Each row of a before or after table is a point. The points were changed in one or more steps. Then noise was added and the rows were shuffled. The steps act on how far a point lies along the listed directions, d1 being the first. Write out the steps. A step turns or swaps two directions, mirrors them in a line or flattens them onto one, adds a multiple of one to another, or multiplies one. Angles are multiples of 10 degrees, from the lower direction toward the higher: turns from -170 to 170, lines from 10 to 170 but not 90. Use the fewest steps. Two steps may share a direction if one is a turn and the other turns, adds or multiplies; they go together, in the order done. Otherwise the lowest direction goes first.

Directions:
(1): [ 45 -30 -21]
(2): [36 42 18]
Before:
[[ 50  11   4]
 [-16 -28 -10]
 [ 28 -22  -5]
 [ -7  11  10]
 [ 16 -18 -25]
 [ 43  13   9]
 [  2 -32 -20]
 [ 38   3  -4]
 [ 48  27   9]
 [ 40 -17 -16]
 [ 22  48  19]]
After, 11 rows:
[[ 56  35  12]
 [ 47  13   1]
 [ 50  21  14]
 [ 59  21   9]
 [-14 -27  -9]
 [ 55   1  -9]
 [ 17  42  16]
 [ 39  -9  -1]
 [ 24  -6 -19]
 [ 10 -24 -16]
 [-12   5   7]]
Steps: add 0.5 times d1 to d2

Directions:
(1): [-21 -16   9 -14   5  60  34  16]
(2): [-31 -27 -40 -22   6  -4 -38  28]
(3): [ 17 -48  13 -34  24 -11   4 -37]
Before (8 x 8):
[[-22  21 -31  12 -25  22  -9  55]
 [ 39  21  29  23  -1 -13  20 -16]
 [-13   1 -21   0   8  22 -10  13]
 [ 20  -5   4  -3   4 -12   2 -12]
 [-31 -18   5 -25  -2  34   7  17]
 [-41  -6 -45   3  -9  12 -23  39]
 [  4   7  18  -7   8   5   6 -15]
 [ 22 -22   2 -20  21  -8   6 -27]]
After (8 x 8):
[[ 20 -34  19 -12  14   3  28 -37]
 [  2   3 -17   9   0 -16 -24  25]
 [-16  12  -8  -5   5   8 -13  14]
 [ -3 -16  -3 -11  20  15   1 -11]
 [ 16  20   1  17  -5  -6   3   4]
 [-41 -27  -9 -34   0  33  -7  26]
 [ 16 -63  -1 -45  17   2   4 -17]
 [  5  45 -10  25  -7  11   5  13]]
Steps: turn d2 and d3 by 160 degrees; add 1.5 times d1 to d2

Directions:
(1): [ 21 -32 -39 -22  -4  27  26 -39  -2  14  11  36 -19  -2]
(2): [ 14  28  -4  26  18 -21 -27 -36 -25 -34  28  19 -20 -24]
(3): [-23  12 -10   9  12 -11  -8   1 -44  60   9  -5 -27  30]
Before (8 x 14):
[[ 30 -11  -6 -15  -4   9  11 -33  16 -35  20  22  -3 -21]
 [ 22 -26 -10 -18   1  21  32 -23  13 -17  -4  32   1 -10]
 [  9 -41 -15 -32 -32  23  45  14  42   5 -13   6  16  -2]
 [-11 -15  12  -7  -8   5   6  23  18   5 -25 -21  14  14]
 [ 10  -1  -6   4   3   1  10 -18   5 -36  14  16  -2 -24]
 [ -8  -6 -16  -8  -2  18  13  -4 -26  34   3   8 -13  30]
 [ 14  -3  -4   9   5  -5  -3 -15 -14  -2  12  15  -7  -9]
 [  8   7 -20   1   3   2   7 -24 -18   4  13  18 -21   6]]
After, 8 rows:
[[-11  27  26  16  -1  -7 -15  22  -7 -26  -1 -18  15   9]
 [  8   4   4  15   6 -11 -11 -11 -15  -2  12  12  -7  -7]
 [ -8  -2 -20   2  10  -1  12 -16 -27  16  21  13 -23   0]
 [-20  11   7  14  18 -11   3   6 -36  41  -1   0 -19  25]
 [  1  30   0  17   6 -17 -13  -8 -17 -14  10   1 -14   2]
 [ -6 -24   6 -11  -7  11  11  16  20   9 -26 -17  13  15]
 [ -4   7  -9   0  10 -11   1 -22 -34  40  26   8 -30  18]
 [-35  -2   5  -1 -17 -12  14  42  -9  58 -10 -24  -1  33]]
Steps: turn d1 and d3 by 130 degrees; turn d1 and d2 by -30 degrees

Directions:
(1): [ 14  60  49  21  -2  -8 -13   0  17 -33  19   9  18  39   1 -11  -7  31
 -18 -13 -13  34  -3 -37]
(2): [ -1  -8   4 -29  -3 -24  21  -7 -16  10  54  14  30 -10 -36 -22  43   6
 -30 -35  -3  -6  49  13]
(3): [ 26 -29 -17  58 -24 -19  44 -12  -5  18  -1   3  -4  -5 -15  16  16  32
  35  15  -1  24  22 -45]
(4): [-45  16  32  24  25  -1 -22  -6 -54  18 -15 -25  33  -6  13   2  22 -26
  21  31 -24   5  35 -10]
(5): [ 15 -16  24  21 -14 -24 -48 -15  18 -20  20  -3 -32 -48 -20 -12 -40 -26
 -14  19   4 -22  37 -20]
(6): [-20  11  -6  43 -33  17  23 -34  42 -18   8  -9   9   7  39 -40  13   0
   7   9 -10 -28  19  47]
Before (9 x 24):
[[  6  32  17  -6   7  13  19  -7   0  -4 -11   6  21  34  13 -11  16  27
    3   7 -11  30  -9  -9]
 [  0 -13   9 -14   9  -1 -31   9 -19   8   1  -3 -20 -31  -2   4 -25 -27
  -15  26   7   0 -19   5]
 [-19  23   3  58   8  13  20   0  -2  -4 -43  -7   8  30  26  33  -3  24
   49  18 -19  40  -4 -36]
 [ -3 -35 -19 -11 -11  -3  -1 -20  18  21  21   2 -26 -48 -29  -7 -10 -21
   -6  -5   8  -5  23   3]
 [ 27  37  40   1  11 -11   4   9   5 -15  16  -9  12  20 -18   3   0  18
  -25 -10 -10  36   1 -34]
 [-30 -47 -31 -49  19   3 -34   3 -50  39   8 -20  -4 -39  -3   2  32 -55
   17  14   6 -47  33  43]
 [  5  39  12  31   0  12  26  -5  31   3 -14  -4  25  41  23   9  -3  29
   24  -8  -1  26 -29 -23]
 [ 12   2  34   4 -18 -20 -51 -21  31 -32  27  -7 -12 -31   2 -29 -19 -29
  -38   5  10 -40  34  23]
 [-16 -24 -33 -31  30  24 -10  22  -8  22 -21 -11  -8   8 -16   9   3 -22
  -11 -19  12  -2 -18  38]]
After, 9 rows:
[[ 18  -1  34   3 -10 -22 -56 -15  31 -30  16 -10 -16 -32   2 -15 -28 -31
  -34  11   9 -32  19  10]
 [-18  18   8  38  10   1  31  -2 -12   4 -11   1  26  27   1  21  19  29
   31  -4 -22  35  22 -30]
 [ -4 -12   7 -12   1  -2 -24   5 -14   5  13  -3 -14 -31  -4  -5 -14 -22
  -19  20   4  -5  -8  13]
 [-27 -46 -36 -36  19  12 -42   0 -41  36  -8 -27 -14 -36  13   5  15 -58
   27  24   8 -46  19  41]
 [ 25  40  38  12   5  -5   4   5  12 -19  11 -13   8  19  -7   0  -4  18
  -21  -5 -13  31  -4 -32]
 [ -2 -32 -16  -3 -11   5  -8 -16  25  17   5   3 -35 -48 -18  -4 -18 -19
    2   2  12  -4   9   2]
 [-19 -24 -32 -23  27  25  -6  17   2  19 -21 -15 -10   6 -11   1   7 -18
  -11 -17   7  -5 -14  43]
 [  7  38  13  16   4   3  30  -4  24   6   6   3  32  36   6   6  10  31
   14 -24   2  27 -15 -22]
 [  5  28  19  -8   9  10  21  -5  -2  -5  -7   5  21  36   9  -9  21  25
    5   5 -11  33  -6  -8]]
Steps: multiply d2 by 0; multiply d6 by 0.4
